Each point is reached from the start by the listed moves, each made 0, 1 or 2 times, or once backwards (-1), plus a little noise. Say if it took an odd or an even number of moves. Then give how often each move was made.
In the rows, 128 means zero.

Moves:
(1): [136 138 114]
(2): [132 142 155]
(3): [157 130 136]
Start: [130 126 123]
Points:
[125 172 143] => odd (2, 2, -1)
[175 106 126] => even (-1, -1, 2)
[205 165 180] => odd (1, 2, 2)

Moves:
(1): [147 122 110 116 126]
(2): [119 127 120 123 144]
(3): [136 153 111 148 124]
(4): [157 124 131 154 146]
Start: [157 138 148 134 119]
Points:
[146 166 135 137  83] => odd (0, -1, 1, -1)
[205 105 161 136 123] => even (1, -1, -1, 1)
[226 130 167 189 141] => odd (0, -1, 0, 2)

Moves:
(1): [134 129 117 131 103 118 120 116 142 140 133]
(2): [121 117 133 112 126 117 140 137 126 132 144]
(3): [135 143 126 143 148 129 125 124 111 137  97]
(4): [120 131 130 133 134 124 116 115 130 131 126]
(5): [130 113 137 133 135 129 128 135 116 131 129]
(6): [133 131 133 134 142 118 129 140 119 117 134]
(7): [115 124 133 136 142 119 143 140 121 115 123]
(8): [128 109 132 117 118 121 135 133 157 142 146]
Start: [116 133 143 129 135 132 110 122 135 124 130]
Points:
[148 125 145 155 147  77 109 133 127 166 126] => odd (2, 1, 2, 0, 1, 2, 0, 1)
[ 98 151 153 106 167 120  99 102 124 145 126] => even (-1, 2, 1, 2, -1, 0, -1, 0)
[121  45 151  74  58  70 148 161 212 166 249] => even (2, 2, -1, -1, 1, 1, 0, 2)

Moves:
(1): [133 128 144 111 134 125 152 130 129 127 124 125]
(2): [130 127 132 145 121 134 138 145 130 138 140 122]
(3): [126 120 148 130 129 125 130 120 115 114 130 128]
(4): [130 127 115 161 132 118 142 115 142 107 105 127]
(5): [125 120 132 128 145 128 137 129 140 126 126 147]
(6): [126 123 117 115 132 121 134 146 145 108 130 112]
(7): [136 122 118 128 110 114 135 119 128 124 145 113]
(8): [134 140 143 138 128  95 117 140 131 152 115 138]
(9): [131 120 126 135 151 126 136 106 128 146 132 106]
Start: [146 121 116 124 131 126 140 137 119 140 120 135]
Points:
[132 100 139 109 182 179 197 157 142 127 122 168] => even (1, 1, 0, 0, 2, 0, -1, -1, 0)
[160 125 110 111 128 129 134 106  99 211 159 116] => odd (0, 0, -1, -1, 0, -1, 1, 0, 1)
[130  81 158 111 249  77 161 120 153 121  89 127] => odd (0, -1, 2, 0, 2, 2, -1, 1, 2)

Moves:
(1): [119 127 137 141 125 130 137 133 137 127 127 134 154 132]
(2): [114 132 117 138 134 129 133 117 122 130 120 130 127 125]
(3): [117 131 127 135 124 127 125 122 121 115 135 120 128 124]
(4): [135 126 107 127 131 135 158 126 147 121 111 136 148 147]
(5): [119 115 127 131 131 125 124 135 114 128 135 135 121 122]
(6): [123 128 108 143 143 127 103 149 132 140 117 106 138 150]
(7): [119 129 147 110 143 128 124 127 132 134 112 146 122 150]
(8): [128 146 119 116 126 123 122 128 117 119 134 146 120 129]
(9): [117 125 141 121 134 130 135 146 130 132 130 126 136 122]
(10): [120 117 132 124 127 139 135 123 132 132 122 139 127 121]
(11): [109 124 102 142 146 135 132 114 133 130 128 122 127 147]
(12): [130 121 130 136 109 138 134 145 139 140 132 116 130 137]
Start: [132 137 127 119 132 123 141 140 130 110 122 128 124 127]
Points:
[107 145 107 103 138 147 221  96 176  84  81 203 153 220] => odd (1, 0, 1, 2, 0, -1, 2, 1, -1, 0, 1, 1)
[ 68 137  76 153 233 135 103  98 156 149  28 119 132 222] => even (0, 2, 0, 0, -1, 2, 2, -1, -1, 1, 1, -1)
[ 94 177   7 198 139 128  87 143 126 121 108  40 113 212] => even (-1, 2, 2, 0, -1, 2, 0, 1, -1, -1, 1, 2)
[149 129 165 137  84 139 199 227 189 136 113 125 211 158] => odd (2, 0, -1, 1, 0, 0, 0, 0, 1, -1, -1, 2)

Moves:
(1): [121 122 136 115 126 128 120 134 130 124 134 123 133 124 130 143 139]
(2): [134 132 122 143 135 158 145 126 130 134 127 129 131 133 141 123 119]
(3): [125 117 124 147 133 141 139 132 121 135 124 128 115 125 147 134 136]
(4): [146 132 123 130 127 131 131 136 123 110 131 117 126 104 123 113 134]
(5): [133 111 133 122 136 114 123 132 119 111 141 141 117 130 131 134 115]
(6): [140 129 112 120 123 137 115 131 126 122 116 126 120 148 138 122 128]
(7): [135 110 124 141 136 129 123 126 125 124 147 147 114 121 109 123 119]
(8): [121 123 125 117 126 138 113 128 122 128 119 131 124 133 110 118 107]
(9): [115 125 143 140 147 119 108 120 130 137 132 125 127 147 140 123 117]
(10): [132 121 121 122 118 130 118 114 121 131 127 128 130 121 130 125 124]
(11): [125 131 122 136 125 119 136 136 129 136 147 108 117 139 109 118 121]
(12): [127 135 138 133 128 146 111 121 113 145 132 119 122 117 120 134 105]
(13): [121 129 126 131 122 134 121 134 131 135 131 126 129 117 139 133 135]
(14): [121 121 136 132 125 127 121 132 121 125 126 142 128 133 129 125 131]
Start: [121 131 117 131 121 135 121 123 120 131 133 137 139 129 133 127 131]
Points:
[149 145 117 205 151 212 180 108  94 151 137 130 127  96 142  99  85] => even (-1, 2, 1, 1, 0, -1, 0, 0, 0, 0, 0, 1, -1, 0)
[103  66 127  72 112 110   7 138  87  68 105 189 133 140 146 109 128] => even (1, -1, 0, 1, 1, 1, 0, 2, 1, 1, -1, -1, 1, 2)
[122 132 127 108 108 156  82 166 124  97 156 125 150  73  76 106 151] => odd (2, 0, -1, 2, -1, 0, 1, 1, 0, -1, 0, 0, 1, 1)
[ 94 177 148 114  59 119 108 158 116 148 157  86 175  50 105 147 192] => odd (1, -1, -1, 1, -1, -1, -1, -1, -1, 0, 1, 1, 2, 2)
[ 98 166  77 102  99 207 118 124 153 159  68 128 175 203 153  99 108] => odd (0, 2, -1, -1, -1, 1, -1, 2, 0, 0, 0, -1, 1, 0)

Moves:
(1): [127 141 110 135 123 137 136 137 134 125 123 123 127 124 142 133 122 126
 130]
(2): [131 125 116 122 124 128 136 118 127 130 134 129 113 117 124 123 137 108
 138]
(3): [124 125 132 133 110 141 126 118 132 114 122 116 136 137 114 122 137 141
 115]
(4): [122 129 108 124 126 121 133 120 117 129 121 132 143 131 141 120 128 125
 138]
(5): [137 124 145 131 128 124 140 110 135 138 127 139 137 139 123 130 128 127
 125]
(6): [132 125 130 131 134 120 135 130 139 123 113 120 118 126 125 126 137 145
 125]
(7): [123 127 135 138 132 133 129 138 123 122 142 121 132 136 125 130 130 137
 132]
(8): [157 143 108 131 122 112 129 110 127 117 117  98 140 119 149 123 111 128
 134]
(9): [139 131 134 140 124 121 108 134 125 123 126 123 112 106 122 141 129 145
 129]
(10): [134 129 125 141 141 147 120 142 126 121 129 132 135 115 120 137 125 119
 151]
(11): [132 138 123 130 138 124 135 130 116 119 125 137 123 114 116 139 129 130
 123]
(12): [134 127 141 133 119 133 120 108 117 134 121 123  92 132 121 107 126 139
 128]
(13): [134 148 123 118 141 132 135 136 149 131 134 136 157 122 128 121 111 133
 134]
(14): [139 125 147 131 124 124 138 146 138 118 120 124 151 116 123 123 128 135
 132]
(15): [117 111 117 148 120 117 127 108 104 148 117 105 112 126 136 127 124 122
 113]
(16): [138 119 142 126 132 128 128 119 142 113 124 135 140 122 145 123 131 138
 114]
(17): [141 110 107 126 126 136 123 136 114 126 140 144 116 143 129 126 114 117
 130]
(18): [138 127 139 118 116 153 140 155 130 134 134 125 139 131 128 150 123 145
 128]
Start: [110 135 133 139 137 128 139 129 123 144 116 141 114 138 126 138 106 137
 158]
Points:
[242 117  42 167 158 102 141 128  89  77  87 114  96  55 118 132  84 117
 243] => odd (-1, 2, 0, 1, 0, 2, 0, 2, 1, 2, 1, 0, 0, 1, 0, 0, 2, 0)
[142 147 219 177 213 124 135 161 166  98 119 136  83  78  59 114 146 162
 234] => odd (-1, 1, -1, -1, 0, 2, 2, 0, 0, 2, 0, 1, 0, 1, -1, 0, -1, -1)
[249 117  51 222 153 102 141 138  47 111  77 137 211  52 224 219   9 137
 180] => odd (1, -1, -1, 2, 2, -1, 0, 2, 2, 2, 2, -1, 0, 1, 2, 2, 2, 1)

Moves:
(1): [127 134 136 120 129 124 121 118 123 120 125 126 133 133 124 126 127 131
 123 122 122 129 127 132]
(2): [122 127 124 142 131 124 120 143 120 122 122 131 137 129 131 123 127 129
 126 127 136 125 126 131]
(3): [126 124 133 129 132 119 132 131 127 129 137 131 137 134 130 141 127 130
 131 128 119 122 120 128]
(4): [129 131 118 129 130 128 122 132 132 132 132 141 129 128 125 124 120 129
 125 120 138 129 124 137]
(5): [122 127 124 130 125 116 129 126 128 122 124 123 130 127 127 134 134 131
 130 127 117 137 124 117]
(6): [123 136 116 131 138 127 128 122 127 123 131 128 122 135 137 121 134 124
 121 154 124 130 133 126]
(7): [122 118 132 124 136 131 116 120 127 131 118 131 119 133 129 136 128 132
 124 133 132 123 125 122]
(8): [134 133 116 147 135 128 109 115 122 136 125 129 116 124 132 117 123 132
 132 108 132 118 121 128]
(9): [135 122 125 135 127 133 118 125 119 130 135 132 130 128 135 140 135 131
 136 110 122 135 136 126]
(10): [127 122 141 115 140 135 125 136 135 131 130 108 129 138 129 125 134 122
 132 127 127 139 135 112]
(11): [133 133 130 129 117 124 124 134 135 129 120 127 124 135 132 134 136 129
 126 126 131 118 117 123]
(12): [129 127 128 122 131 126 136 131 123 121 129 135 135 122 130 125 140 120
 130 131 132 123 123 129]
(13): [133 125 121 128 130 131 123 134 136 124 126 130 121 125 128 118 132 126
 129 133 125 122 126 144]
(14): [132 127 126 123 130 117 124 127 131 137 124 129 126 129 121 131 122 128
 133 133 128 126 135 123]
(15): [117 121 146 133 112 121 136 129 118 132 140 128 134 133 130 124 137 117
 119 123 131 128 126 120]
(16): [124 125 120 138 127 125 129 125 129 126 132 135 134 139 113 125 127 129
 131 126 126 123 144 120]
(17): [140 126 137 121 125 124 131 130 109 131 131 124 130 140 131 134 134 138
 118 119 128 126 126 121]
(18): [116 137 134 129 136 127 136 139 137 131 136 137 113 136 123 125 132 117
 135 132 129 135 124 139]
(19): [122 125 132 122 135 127 128 126 134 134 117 113 128 124 127 136 134 136
 119 134 133 121 138 136]
(20): [129 119 133 128 119 122 146 129 133 131 129 137 128 129 136 123 123 123
 134 120 129 119 134 131]
(21): [120 124 130 117 117 129 135 134 128 121 126 125 127 126 121 132 122 108
 124 131 129 123 120 139]
(22): [120 130 125 127 125 136 120 126 122 137 125 126 127 131 128 125 123 132
 128 128 118 127 127 127]
(23): [121 129 131 124 124 133 132 127 128 121 133 129 121 118 130 123 127 137
 130 129 130 123 134 125]
(24): [126 129 118 121 129 127 124 110 123 136 126 112 120 140 123 124 141 145
 150 137 130 135 128 121]
Start: [104 130 123 136 129 128 129 129 123 128 120 130 134 130 112 134 139 135
 129 131 129 136 140 127]
Points:
[118 152  85 132  57  78 159 136 146  98 127 197 142 177 102 128 117  73
 114 134 133 124 147 171] => odd (2, 0, -1, 2, 0, 2, -1, -1, 1, -1, 2, -1, 0, 1, 0, 1, 0, 0, -1, 2, 2, -1, -1, 0)
[ 87 110 215 109 154  63 147 222 109 134 149  98 174 199 114 162 249 108
 153 137 138 171  81  90] => odd (0, 2, 2, 0, 1, -1, 0, -1, 0, 2, 1, 2, 1, 1, 2, -1, 1, 2, 0, -1, -1, -1, -1, 1)
[ 65 133  67 157 208 133  86 135 134 153  77 166  56 152 151  77 146  89
 185 200 130  71  94 205] => even (0, 2, 1, -1, -1, 2, 2, 2, 0, 0, 0, 2, 2, 1, -1, -1, -1, 2, 0, 2, 1, 2, -1, 1)
[ 88 149 117  56 181 144 116  93  68 117 130  90 134 196 102 106 178 118
 102 180 125 196 114  73] => odd (1, -1, -1, 2, 1, 2, 1, 0, -1, 2, -1, 2, -1, -1, 0, 0, 2, 0, -1, -1, 1, 1, -1, 1)
[ 15 114 170 155 154 120 144 205 167 124  99 145 131 136 102 133 132  93
 119 113 151  63 113 171] => odd (0, 2, 2, 0, 0, -1, 1, 1, -1, 1, 1, 1, 0, -1, 0, 1, -1, 2, 2, 1, 1, 1, 1, -1)
